Each row of a before or after table is a point. One or more steps were done to the points. Then noise was added and the rows were shuffled. The steps act on columns, c1 being the first. What was done? A step turns or swaps two columns, mirrors them in a line or flattens them onto one, adds a multiple of one to another, or multiplies or shifts one. Angles are multiples of 10 degrees, from the lower column toward the higher: turns from -170 to 170, lines from 10 to 170 but not 90. Use the fewest steps. Two steps may share a column if one is a turn and the other turns, adds or multiplies; they go together, in the order done. Otherwise the lowest column goes first.

Before, 9 rows:
-0.45 -0.60 -0.48
-0.46 -0.02 -0.51
-0.23 0.33 0.77
0.17 0.22 0.07
-0.45 -0.28 -0.60
0.20 -0.69 -0.76
0.19 0.01 -0.03
0.18 0.64 0.13
0.35 -0.48 0.00
After (9 x 3):
0.07 0.12 -0.19
-0.05 -0.50 -0.19
-0.81 -1.17 -0.05
0.07 -0.26 -0.19
-0.38 -1.09 0.54
-0.43 -0.54 0.54
-0.53 -0.77 0.53
0.78 -0.16 0.10
-0.06 -0.98 -0.33
Steps: turn c1 and c3 by -100 degrees; shift c2 by -0.50

Before:
-0.54 0.62 -0.40 0.56 0.58 0.68
0.45 -0.02 -0.24 -0.27 0.09 0.36
-0.14 -0.02 -0.18 0.53 0.15 0.21
-0.22 -0.35 0.10 0.63 0.23 -0.02
0.29 0.37 -0.33 0.79 -0.12 -0.28
-0.84 0.11 -0.46 -0.18 0.24 0.56
-0.75 0.12 0.18 0.79 -0.62 0.41
0.49 1.02 0.19 0.10 -0.36 -0.58
0.07 -0.37 -0.52 -0.38 -0.28 0.71
0.32 0.31 0.27 -0.48 0.23 -0.32
-0.49 0.16 -0.07 0.19 0.37 -0.18
-0.56 0.52 -0.69 -0.19 -0.64 -0.17
After, 12 rows:
-0.13 -0.13 -0.21 0.27 -0.02 0.56
-0.53 0.73 -0.66 -0.16 0.29 -0.19
-0.20 -0.35 0.09 0.06 -0.28 0.60
0.48 0.66 0.21 -0.57 0.87 0.09
-0.86 -0.18 -0.45 0.56 0.20 -0.18
0.39 -0.08 -0.19 0.33 -0.04 -0.25
0.24 0.23 -0.32 -0.30 0.28 0.77
-0.52 -0.29 -0.04 -0.18 0.28 0.18
0.35 -0.12 0.27 -0.30 0.38 -0.51
-0.78 0.60 0.19 0.36 -0.06 0.78
-0.59 -0.37 -0.43 0.68 0.79 0.58
0.09 0.14 -0.49 0.71 -0.40 -0.39
Steps: turn c2 and c5 by 70 degrees; swap c4 and c6

Before:
0.38 0.43 0.69 0.47 -0.55 -0.47 -0.32 0.03
-0.44 -0.71 -0.24 -0.17 -0.31 0.08 -0.27 0.82
0.41 0.43 0.25 -0.44 0.25 -0.08 -0.51 1.16
0.48 -0.05 -0.57 0.59 -0.66 0.10 -0.64 0.07
-0.22 0.12 0.61 -0.12 -0.55 0.35 0.59 -0.05
0.42 -0.37 0.06 -0.32 -0.10 0.16 -0.04 0.12
0.00 0.43 0.00 -0.25 0.43 -0.60 -0.31 0.15
0.15 -0.40 -0.25 -0.15 0.03 -0.07 0.33 0.51
-0.83 -0.34 0.44 -0.37 0.32 -0.19 -0.04 -0.05
0.04 0.22 -0.11 -0.10 -0.57 -0.84 0.56 0.36
0.40 -0.01 -0.27 0.59 0.52 -0.79 0.65 0.28
-0.79 -0.12 -0.39 -0.57 0.14 -0.44 0.61 0.75
After, 12 rows:
-0.20 0.21 -0.52 -0.03 0.63 0.00 -0.63 0.04
-0.54 -0.16 0.20 -0.61 -0.02 -0.53 -0.23 0.05
-0.19 -0.59 0.70 0.25 0.57 -0.25 0.85 0.05
0.76 0.25 0.34 -0.84 -0.24 -0.85 -0.91 0.42
-0.71 0.02 0.01 -0.45 0.14 -0.29 0.21 -0.20
-1.39 -0.63 0.22 0.08 -0.56 -1.22 -0.39 0.11
1.04 -0.38 0.30 -0.99 0.21 -0.28 0.00 0.00
-0.34 -0.28 -0.53 0.48 0.73 -0.81 0.44 0.33
0.26 0.26 -0.10 0.05 -0.39 -1.01 0.23 0.45
1.46 0.21 -0.47 -0.35 -0.22 -0.63 -0.40 -0.34
-0.23 0.07 -0.32 -0.70 -0.22 -0.46 0.67 1.06
-0.67 0.03 0.31 -0.07 0.58 -1.20 -0.51 0.47
Steps: turn c1 and c7 by 150 degrees; multiply c1 by 2; turn c2 and c8 by 50 degrees; turn c2 and c4 by 60 degrees; turn c3 and c5 by 170 degrees; shift c6 by -0.40

Before, 8 rows:
-0.11 0.02 0.51 -0.14 -0.19 -0.25 0.35 -0.20 -0.01
-0.20 -0.39 -0.29 0.09 0.54 -0.54 0.31 -0.39 -0.35
1.03 0.61 -0.13 -0.43 -0.47 -0.33 -0.30 -0.36 -0.40
0.61 -0.03 0.86 0.13 -0.79 -0.79 -1.30 0.57 0.07
0.59 0.50 -0.13 0.14 0.15 -0.06 -0.68 -0.10 0.54
-0.19 0.08 0.05 -0.72 -0.46 -0.21 -0.17 -0.52 -0.46
-0.37 -0.48 0.00 -0.03 -0.20 0.14 0.35 0.01 -0.45
-0.35 -0.09 0.00 -0.56 0.20 -0.16 0.42 0.26 -0.20
After:
2.55 0.59 0.38 0.29 -0.48 -0.32 0.30 0.01 0.50
1.51 0.00 -0.95 -0.05 -0.82 -0.76 1.41 0.02 -0.18
-0.45 0.09 0.41 0.32 -0.50 -0.24 0.30 -0.23 0.77
-0.89 -0.50 -0.05 0.40 -0.19 0.15 -0.34 -0.12 0.10
-0.49 -0.40 0.49 0.34 0.50 -0.55 -0.31 -0.06 -0.04
-0.27 0.01 -0.15 0.02 -0.18 -0.27 -0.10 -0.61 0.16
1.52 0.50 0.16 -0.55 0.17 -0.04 0.61 0.26 -0.21
-0.91 -0.09 -0.25 0.08 0.19 -0.20 -0.41 0.03 0.56
Steps: multiply c1 by 2.5; turn c3 and c8 by 120 degrees; turn c7 and c8 by -160 degrees; mirror c4 and c9 in the line at 140 degrees

Before:
-0.54 -0.59 -0.24 0.24 0.63 0.46 0.24 0.62 0.05 -0.28 0.75 0.60
-0.09 -0.87 -0.77 0.16 0.18 0.20 -0.19 0.54 0.01 -0.04 0.44 0.07
0.47 0.61 -0.35 -0.52 -0.14 0.36 0.49 -0.28 0.60 -0.11 0.20 -0.43
0.17 -0.38 0.19 -0.39 -0.38 -0.15 0.47 -0.27 1.12 -0.19 -0.25 -0.34
-0.12 -0.54 -0.07 0.27 0.72 -0.12 -0.47 1.05 0.22 -0.31 0.04 0.39
-0.11 0.13 -0.45 0.13 -0.38 -0.68 0.33 -0.29 1.12 -0.56 -0.14 -0.19
-0.07 -0.57 -0.06 0.45 0.50 0.21 -0.10 0.68 0.19 -0.41 0.91 -0.34
0.45 0.13 0.38 0.66 -0.21 -0.16 0.02 -0.28 0.81 0.70 -0.05 0.11
0.87 -0.09 0.30 0.15 -0.02 -0.57 0.37 -0.29 0.30 0.22 0.29 0.24
0.50 -0.32 0.23 0.64 -0.27 0.28 -0.09 0.34 0.17 -0.32 0.21 0.49
-0.10 0.28 -0.45 -0.34 -0.50 -0.14 1.20 0.23 0.58 -0.21 -0.20 -0.83
0.27 0.45 0.00 -0.52 -0.83 -0.11 0.45 0.15 0.71 0.23 0.62 -0.16
After, 12 rows:
0.13 0.04 -0.12 -0.32 -0.38 -0.06 -1.53 -0.37 -0.64 -0.03 0.39 -0.25
0.52 -0.31 -0.40 -0.76 0.13 0.33 -0.68 -0.02 -0.63 -0.22 0.31 -0.02
0.07 -0.01 -0.08 -0.55 0.13 -0.16 -0.47 -0.41 -0.60 -0.94 1.06 -0.16
0.34 -0.10 -0.37 0.11 0.25 -0.63 -0.06 0.18 -0.19 -0.64 0.17 -0.47
0.05 0.44 0.03 -0.23 -0.45 -0.12 -0.55 0.45 -1.14 -0.39 0.26 0.02
0.37 0.78 -0.27 0.65 0.44 0.22 0.18 -0.06 0.01 0.03 0.16 0.06
0.00 0.53 -0.03 0.75 1.03 0.22 -0.14 -0.34 -0.33 0.64 0.01 0.29
-0.19 0.53 0.11 0.58 0.98 0.43 0.18 -0.16 -0.15 0.42 -0.23 -0.66
0.04 -0.53 -0.10 0.41 -0.12 -0.15 0.00 0.21 -0.51 -1.95 0.18 -0.13
0.20 -0.32 -0.09 -0.06 -0.31 -0.71 -0.34 0.24 -1.28 0.25 0.20 -0.07
-0.03 0.79 -0.01 0.73 0.36 -0.10 0.62 -0.76 -0.35 0.56 -0.62 0.06
0.16 0.16 -0.10 0.81 0.04 0.29 0.41 -0.20 -0.36 0.47 0.35 -0.31
Steps: flatten c1 and c3 onto the line at 140 degrees; turn c2 and c8 by -150 degrees; turn c2 and c4 by 30 degrees; turn c5 and c11 by -60 degrees; turn c7 and c12 by -140 degrees; turn c9 and c10 by -160 degrees; multiply c10 by 2

Before:
0.18 0.49 -0.51 0.44 0.67 -0.25 0.56 0.00 -0.71 -0.48 0.48 -0.26 0.16 -0.22
0.03 0.03 0.00 0.80 -0.14 -0.02 -1.22 -0.31 -0.70 -0.31 0.81 -0.05 0.17 -0.09
-0.27 -0.23 -0.05 -0.40 -0.46 0.91 0.12 -0.59 -0.14 0.98 0.00 -0.53 -0.66 -0.28
0.10 -0.57 0.03 0.29 0.24 -0.11 -0.76 -0.73 -0.36 -0.21 0.29 0.53 0.25 -0.14
0.19 -0.73 -0.09 0.46 -0.30 -0.39 -0.33 0.06 -0.43 0.09 0.68 0.02 0.25 -0.25
-0.14 -0.66 0.31 0.10 -0.09 -0.27 -0.91 -0.33 -0.81 -0.71 0.38 -0.36 0.21 0.15
0.26 0.61 -0.68 -0.26 0.01 -0.44 -0.02 -0.11 -0.20 -0.51 0.79 -0.08 0.29 -0.11
0.12 -0.05 -0.41 0.43 -0.08 0.29 0.22 -0.23 -0.28 -0.94 0.87 -0.02 0.36 -0.06
-0.34 0.24 -0.56 0.45 0.60 -0.40 0.01 -0.21 -0.03 -0.43 1.02 -0.41 0.75 0.13
-0.79 -0.43 -0.23 -0.60 -0.48 1.11 -0.19 0.04 -0.75 0.84 -0.07 0.19 -0.34 -0.18
0.47 0.17 -0.64 0.31 0.20 0.14 -0.05 0.09 -0.24 -0.28 0.21 -0.31 0.60 0.37
-0.26 0.40 -1.00 0.54 -0.22 -0.38 0.56 -0.29 -0.33 -0.46 0.07 -0.12 0.24 0.18
-0.47 -0.13 -0.05 -0.38 -0.61 0.89 -0.05 -0.24 -0.36 0.64 -0.37 -0.28 0.26 -0.95
After, 13 rows:
0.36 0.35 0.52 -0.48 0.44 -0.59 0.68 0.00 0.74 0.07 -0.64 -0.15 0.04 -0.30
-0.34 -0.12 0.40 -0.58 -0.04 -0.05 0.17 -0.15 0.19 0.10 -1.33 -0.14 -0.06 0.07
-0.73 -0.30 0.04 0.73 -0.65 0.17 0.08 -0.57 0.15 -0.71 0.72 -0.29 0.21 -0.57
0.39 -0.72 -0.27 -0.16 0.03 0.23 1.00 -0.33 -0.81 0.27 -0.72 0.16 -0.02 -0.33
0.69 0.28 0.50 -0.82 -0.05 -0.49 -0.05 -0.22 -0.04 -0.42 -1.08 0.03 -0.24 -0.39
-0.09 0.13 -0.03 -0.76 0.02 0.22 0.94 -0.32 -1.12 -0.21 -0.85 -0.13 0.40 -0.02
-0.62 -0.34 0.26 0.73 -1.29 0.11 0.81 0.08 -0.09 -0.59 0.55 -0.12 -0.04 0.19
0.37 0.43 0.95 -0.66 -0.08 0.31 0.29 -0.34 0.56 0.31 -0.36 0.09 0.16 -0.18
0.12 -0.56 0.00 -0.31 0.14 -0.15 0.42 -0.72 -0.72 0.00 -0.30 -0.23 -0.05 0.44
0.28 0.53 0.65 -0.02 0.55 0.05 0.16 -0.14 0.00 -0.21 -0.89 -0.19 -0.39 -0.12
-0.31 0.28 0.62 -0.72 0.44 -0.20 0.25 0.14 0.03 0.15 -0.38 0.33 -0.23 -0.25
0.09 -0.71 0.11 -0.44 0.28 0.45 0.58 0.10 -0.31 -0.42 -0.48 -0.34 0.00 -0.01
-0.67 -0.13 0.09 0.17 -1.05 0.26 0.36 -0.37 0.13 -0.23 0.69 -0.96 -0.42 -0.26
Steps: turn c5 and c6 by -110 degrees; turn c1 and c5 by 120 degrees; multiply c3 by -1; turn c4 and c13 by 140 degrees; turn c7 and c9 by 100 degrees; turn c10 and c11 by 140 degrees; swap c12 and c14

Before (12 x 20):
0.02 -0.37 0.10 0.34 1.23 0.38 0.47 -0.35 0.77 0.45 -0.27 -0.38 0.07 -0.17 -0.10 -0.53 -0.46 0.01 0.32 0.24
0.34 -0.33 -0.02 0.20 0.33 -0.13 -0.96 -0.47 -0.33 -1.98 -0.11 -0.16 0.26 0.08 -0.06 -0.33 -0.23 0.28 0.27 0.15
-0.03 -0.18 0.13 0.11 -0.22 0.26 0.65 0.06 0.82 0.31 0.83 0.22 0.05 -0.12 0.01 0.08 0.31 -0.15 0.04 -0.11
-0.06 -0.33 -0.12 0.42 -0.28 0.34 -1.03 -0.60 0.61 -0.22 -0.20 -0.65 -0.32 0.23 -0.32 0.19 -0.22 0.60 0.23 0.09
-0.05 0.19 0.03 0.18 -0.28 0.35 0.12 -0.27 -0.13 0.14 -0.25 -0.76 0.08 -0.17 -0.28 0.21 -0.20 -0.38 -1.12 0.08
-0.15 1.22 -0.28 0.41 -0.29 -0.12 0.42 -0.35 0.69 0.26 -0.03 -0.07 0.13 0.05 -0.29 -0.55 -0.28 0.68 0.23 0.10
0.21 -0.34 0.16 0.15 0.34 0.34 -0.21 -0.65 -0.08 0.61 -0.29 0.20 0.14 0.19 -1.23 -0.20 -0.46 0.00 -0.40 0.18
0.40 -0.09 -0.13 0.66 0.46 -0.23 -1.18 -0.29 0.20 0.58 -0.09 0.33 0.20 0.23 -0.33 0.13 -0.22 -0.38 -0.15 -0.12
-0.23 -0.28 -0.20 0.10 0.46 -0.08 0.04 0.04 0.85 0.43 0.03 0.19 -0.34 0.32 -0.32 0.04 -0.10 -0.39 0.20 0.49
0.81 0.24 0.05 0.12 0.17 -0.13 0.59 -0.50 0.46 0.56 0.18 -0.55 0.04 0.06 0.02 -0.47 -0.44 -0.45 -0.07 0.09
-0.17 -0.25 -0.05 0.17 0.54 -0.40 0.20 -0.58 -0.12 0.62 0.27 0.04 0.27 -0.03 -0.96 0.03 1.01 0.38 0.29 0.09
1.01 0.10 0.23 1.74 -0.13 0.18 0.37 0.85 0.22 0.56 0.08 -0.52 -0.45 -0.25 -1.29 0.22 -0.20 0.88 0.27 0.41
After (12 x 20):
-0.21 -0.30 0.31 0.07 -0.21 -0.08 0.02 -0.31 0.85 0.44 0.00 0.19 0.25 0.33 0.31 0.06 -0.08 -0.46 0.07 0.45
-0.07 -0.20 -0.18 0.13 0.03 0.54 0.62 -0.03 0.84 0.36 0.65 0.23 0.02 -0.14 -0.02 0.06 0.31 -0.15 -0.13 -0.12
0.31 -0.39 -0.12 0.37 -0.51 0.24 0.48 -0.15 0.76 0.47 -0.41 -0.35 -0.07 -0.16 0.11 -0.57 -0.46 0.01 0.34 0.25
0.57 -0.05 0.08 0.70 -0.14 -0.20 -1.13 0.42 0.14 0.56 -0.01 0.30 -0.24 0.28 0.35 0.09 -0.23 -0.35 0.30 -0.17
0.79 -0.32 -0.23 0.15 -0.03 0.21 -0.20 -0.06 -0.07 0.62 -0.38 0.19 -0.04 0.20 1.18 -0.25 -0.46 -0.05 0.47 0.17
0.67 -0.39 -0.09 0.18 -0.20 -0.15 -0.97 0.21 -0.36 -1.98 -0.05 -0.16 -0.23 0.06 0.03 -0.37 -0.19 0.24 -0.06 0.20
0.16 1.19 0.26 0.44 0.04 -0.11 0.46 -0.40 0.70 0.26 0.02 -0.06 -0.21 0.06 0.28 -0.55 -0.29 0.64 -0.37 0.21
0.48 -0.33 0.25 0.41 0.08 0.23 -1.03 -0.42 0.61 -0.23 -0.30 -0.65 0.24 0.21 0.28 0.23 -0.25 0.51 -0.32 0.21
0.35 -0.25 -0.04 0.20 -0.26 -0.31 0.13 -0.58 -0.14 0.61 0.33 0.01 -0.25 -0.05 0.94 0.01 1.02 0.38 0.00 0.15
0.15 0.15 -0.10 0.23 0.33 0.22 0.13 -0.22 -0.13 0.17 -0.35 -0.75 -0.11 -0.18 0.28 0.25 -0.15 -0.41 0.78 0.02
1.11 0.23 -0.09 0.15 -0.08 -0.09 0.65 0.88 0.43 0.50 0.22 -0.54 -0.02 0.09 -0.04 -0.48 -0.44 -0.42 0.12 0.01
0.08 0.10 -0.05 1.74 -0.04 0.18 0.34 1.80 0.21 0.58 0.06 -0.50 0.47 -0.29 1.23 0.25 -0.24 0.78 -0.30 0.56
Steps: multiply c1 by 1.6; turn c1 and c8 by 60 degrees; turn c3 and c13 by 160 degrees; turn c5 and c19 by 150 degrees; multiply c5 by 0.4; turn c6 and c11 by -20 degrees; multiply c15 by -1; turn c18 and c20 by 10 degrees
